Rows are points. The ring and each string are closed loops that go straight from each point to the next, and from the last back to the first. Before rounding, they use only three directions, however many columns there are. Count how often each string passes through the ring. Passing back the other way cancels.

Ring, 7 rows:
[[ 26  27   1]
 [ -7  43 -24]
 [-30  29 -24]
 [-29   4 -16]
 [ -2 -18 -10]
 [ 28 -20   4]
 [ 42   1  17]]
String, 15 rows:
[[ 24 -27 -23]
 [ 26  -9 -12]
 [ 22  -1   3]
 [ 48   8   1]
 [ 57  23  19]
 [ 26  16  23]
 [  9  10   2]
 [ 25  22  -9]
 [ 54  18   0]
 [ 59 -15  42]
 [ 22 -12  30]
 [  9   3  -7]
 [  7   1  -9]
 [  7 -11  12]
 [ 12 -34   9]]
Times through: 1
String (31 x 3):
[[ 25  43 -31]
 [ 15  24 -12]
 [ 12  15   0]
 [ 21  14  26]
 [ 36  21  25]
 [ 53  27   8]
 [ 41  18  -5]
 [ 27   9  -2]
 [ 11   5   3]
 [ 39 -15  33]
 [ 53 -27  23]
 [ 44 -28  11]
 [ 31 -19 -16]
 [ 17  -7 -22]
 [ 11  -7   1]
 [ 13 -22  16]
 [ 17 -35  -1]
 [ 18 -33 -14]
 [ 19 -23 -27]
 [ 18 -11 -25]
 [  8   3  -1]
 [ 18 -12  19]
 [ 40 -26  28]
 [ 60 -25  25]
 [ 52  -7   9]
 [ 40   6  -3]
 [ 24  10  -1]
 [ 22   5  24]
 [ 37  19  23]
 [ 40  34   9]
 [ 30  40 -13]]
Times through: 5

Ring, 7 rows:
[[-32   1  20  10 -13 -17]
 [ -8 -26   9  22   7 -10]
 [  5 -24   3   6   8   2]
 [ 14  -5   1 -24  -2  16]
 [ 17  15   2 -41 -16  18]
 [  2  23   9 -37 -23   8]
 [-22  22  18 -20 -25  -5]]
String:
[[-18  -6  13   2  -5  -4]
 [-19 -25  12  20   7  -9]
 [  4 -38   3  25  17  -4]
 [ 14 -33   0  14  14   1]
 [ 16 -17   1  -1   3   3]
 [ -6  -4   8 -11  -5   5]
 [ -9  -2   8 -19  -5  11]
 [  0  -1   6 -23  -5  13]
 [  7   4   3 -36  -7  22]
 [ 31   0  -5 -39  -4  26]
 [ 31  -4  -4 -26  -3  16]
 [  8  -2   5 -15  -7   5]
 [  0  12   8 -30 -15  10]
 [  4  31   7 -56 -26  21]
 [ 23  32   2 -60 -27  22]
 [ 20  12   2 -32 -16  10]
 [  3  36  10 -50 -32  10]
 [ 16   2   3 -16 -11   3]
 [  3   1   7 -12 -10   1]
 [-22  16  17 -18 -20  -2]
 [-60  39  32 -23 -38 -12]
 [-45  23  27  -7 -29 -17]
 [-21   4  17   4 -15 -14]
 [ -4  -5  10   0  -8  -6]
 [-32   4  20   2 -14 -12]
 [-10  -2  11  -5  -8  -3]
 [ -5 -10   9   5  -3  -6]
 [-24  -4  16   4  -7  -8]
 [-26 -20  16  23   2 -15]]
Times through: 4
